Rows are points. Examples show where two turns around zero, p and q, send a point. Write where each new point lands after one turn and then the other. Backwards means that the second turn is done in reverse. Each puzzle has new turns, and all numbers are rounded.

Turn p:
9 6 20 => 5 6 21
-23 1 5 => -18 14 -5
-2 12 -12 => 9 7 -13
10 16 -8 => 19 5 -5
6 -34 -6 => -15 -32 0
Turn q:
12 -6 -6 => 13 3 7
7 12 -6 => 1 15 0
9 -2 15 => -6 -3 16
1 8 5 => -8 5 3
19 -8 -2 => 14 2 15
-48 -4 -5 => -15 -22 -40
Where do these land?
p, then q: 2 26 -5 => 3 25 8
p, then q: 18 18 0 => 4 12 22
q, then p: -10 -13 13 => -17 -12 1
p, then q: -10 -40 4 => -3 -36 -20
q, then p: 0 4 -9 => 9 1 -4
q, then p: 1 4 -3 => 4 3 -2

Turn p:
16 18 -14 8 -37 6 => 12 40 -10 -5 20 5
-4 7 22 -18 -18 11 => 3 22 15 -6 -23 3
-11 -5 33 12 -5 -6 => -29 9 6 12 -19 -1
-19 -22 24 -17 -9 -12 => -4 0 -5 12 -41 -6
-20 7 11 -3 10 4 => -13 -9 6 -11 -14 10
-14 -2 29 -7 -10 -11 => -16 10 2 1 -30 -7
12 8 -48 8 24 -9 => 16 -28 -19 -14 41 -4
27 0 -16 0 26 -1 => 12 -21 10 1 27 -16
14 -10 -40 17 18 19 => 20 -22 -4 10 40 17
Turn q:
-16 20 -3 -4 5 35 => -15 -16 -13 -12 -28 19
-10 22 8 -26 13 -25 => 1 22 26 -30 -3 7
-4 10 -13 10 1 -2 => -19 -2 2 0 0 -5
-14 -36 -1 30 22 14 => 1 -42 -7 14 30 13
-11 -17 -6 -7 -6 -11 => 10 -7 1 -11 11 -16
41 18 -7 -25 -18 -2 => 2 48 -20 4 -16 -9
14 -17 22 22 -16 -8 => 19 -3 9 35 5 -8
Where do these land?
q, then p: -4 9 -4 17 -11 0 => -14 4 -13 8 -8 3
q, then p: 23 -24 23 0 -21 -21 => -19 6 9 4 34 -29
p, then q: -29 1 -28 11 23 -3 => 8 -20 -35 -17 18 -1
p, then q: -22 -11 -27 -24 -19 -11 => -11 20 -35 3 -1 -25
p, then q backwards: 7 23 -4 -6 33 20 => -35 -6 6 0 21 -19
p, then q: 16 9 -10 1 6 0 => 2 10 4 -5 13 13
p, then q: 3 -30 29 -12 -19 -9 => -11 0 20 29 -14 -29
q, then p: -3 6 -5 34 6 33 => -3 -6 -19 26 -1 36
q, then p backwards: 7 17 27 -22 1 -9 => 0 7 9 -20 -22 25

Turn p:
1 10 19 -18 3 -5 6 -1 -17 30 18 => -19 -6 23 18 2 -19 -12 -6 -11 12 16
2 17 4 -1 11 -6 -23 1 -2 14 18 => -20 12 11 -1 -7 -4 -9 19 -8 -1 16
20 -3 8 -5 -11 -19 -9 22 -2 16 16 => -10 -16 4 7 -15 -18 -15 23 -10 13 -7
11 -4 -16 15 10 9 9 -3 -13 -13 -15 => 23 14 -18 5 8 8 11 -1 -3 9 -1
-14 -29 10 -8 -6 21 10 -22 -3 -12 -11 => 24 -19 1 6 4 12 6 -27 17 -15 12
8 12 -9 -31 1 -4 -8 13 0 2 23 => -33 -11 -6 -2 -14 0 0 5 -4 19 12
-11 -12 -5 19 -1 13 -13 4 -6 -9 -23 => 25 6 -11 -8 12 18 -14 3 4 -10 -2
4 17 -1 22 -14 8 4 -4 0 -21 -11 => 16 19 7 -6 -6 20 8 -3 1 5 -20
-22 4 -14 33 -2 28 16 14 9 -14 -20 => 14 13 -6 -6 35 33 6 -2 10 -5 -27
12 -4 6 -7 -4 -12 -8 -7 7 9 30 => -16 -9 9 13 -22 -12 4 15 1 -5 7
14 2 -18 -11 0 -21 -1 -8 16 22 14 => -25 5 -12 11 -14 -28 2 8 10 -2 -2
-28 2 -11 26 -5 -9 7 5 -11 -25 -21 => 17 13 -13 -11 12 22 -1 -14 -22 -18 -24
-9 -21 29 -10 25 10 19 -10 9 -16 -13 => 22 -22 12 -15 20 -7 26 -16 4 -10 17
15 10 0 -23 -6 -12 -9 -4 13 16 -7 => -14 2 0 -11 -16 -25 -10 -3 14 11 3
Turn q:
15 -17 35 7 -27 -13 21 13 -10 -3 17 => 23 5 30 4 -18 -14 26 14 16 -20 13
-10 7 -14 -9 1 -12 1 -30 -2 -15 3 => -16 21 -12 -4 -15 9 -11 -15 11 9 5
2 2 -17 7 -5 -16 8 -24 6 2 -12 => -19 8 -5 -2 -8 -9 3 -15 16 15 -12
-11 17 25 -21 6 5 -20 34 2 16 -1 => -2 -2 14 -10 28 10 -7 35 -26 -15 6
4 -18 -16 2 7 3 5 -33 -17 3 3 => -5 -3 -4 1 -7 -5 -3 -38 10 11 16
0 -2 -21 -3 2 9 14 -11 18 -1 13 => 3 -6 -22 2 3 10 -1 -6 25 8 -2
-6 5 2 4 2 5 -43 38 12 4 3 => 2 -25 8 -2 8 4 -30 30 -23 -14 -15
12 -7 -7 -5 -12 12 11 -23 -3 -17 -15 => 8 13 -10 -11 -7 -1 10 -31 7 -5 -10
3 -1 -27 -9 3 -7 13 0 -17 3 -13 => -2 -2 -7 -20 -6 -2 9 -10 -4 28 3
5 -13 -3 -6 4 -2 -1 -9 10 4 -1 => -8 -7 -9 -5 2 -8 -1 -7 9 -7 4
20 17 -18 5 12 2 1 -20 -3 -3 4 => 7 14 -14 4 6 -12 -16 -15 7 21 -3
12 -21 36 15 6 -9 21 8 4 -7 -3 => 8 1 2 19 -9 -25 31 9 -1 -23 10
-25 14 5 3 9 9 -15 32 -3 -7 3 => 3 -8 1 9 1 23 -9 26 -29 -1 -3
-21 16 20 11 -8 14 -15 25 3 20 -2 => -3 -10 26 14 21 18 -1 22 -17 -8 -12
Where do these land?
q, then p: -6 14 10 -2 -8 9 -19 -3 25 -22 5 => 11 14 -10 -28 -3 26 -2 5 4 8 -2
p, then q: -12 1 11 12 -22 2 -3 -2 21 6 18 => -3 2 -2 7 -8 7 14 4 -14 -29 -17
q, then p: -7 -8 2 3 9 -9 6 -15 7 13 -19 => -7 3 -1 3 13 -2 5 -17 -8 -22 -4
q, then p: 12 19 -48 -8 -13 -1 9 -5 -5 -11 9 => -17 10 -6 -1 -5 -21 -23 0 41 15 7
p, then q: -2 -3 9 -6 11 22 9 -32 -19 -16 11 => 25 12 2 27 4 1 4 -13 27 -1 11
p, then q: -2 4 40 10 27 -36 -8 -12 -14 -7 12 => 23 29 25 -6 -28 -8 7 13 -11 -2 33
q, then p: -17 -3 -6 10 -5 1 -23 19 6 15 -5 => 21 -20 -2 -6 14 7 -18 2 -3 -9 10
p, then q backwards: 14 -9 28 -10 15 -15 16 -7 -15 25 0 => 27 -10 13 22 18 -8 -5 4 -22 20 0
p, then q backwards: -16 -3 -12 1 -8 12 18 14 4 -9 -20 => 1 7 -19 -6 -6 28 2 -7 13 6 -10
p, then q: 15 4 5 3 -25 -7 1 0 -7 0 -17 => -7 4 17 -14 9 -17 -4 -8 2 -4 -16
p, then q: 7 -22 -6 -13 7 -6 -4 14 -4 -2 2 => 2 -24 -2 -10 -13 -3 -4 -2 6 8 8
p, then q: 14 -11 -12 29 8 19 1 7 9 5 -13 => 11 -9 -22 1 17 -19 0 17 -7 11 -16
q, then p backwards: 0 17 -22 -31 4 7 -2 22 -8 3 15 => 5 1 2 0 12 18 -23 29 -9 -14 -20
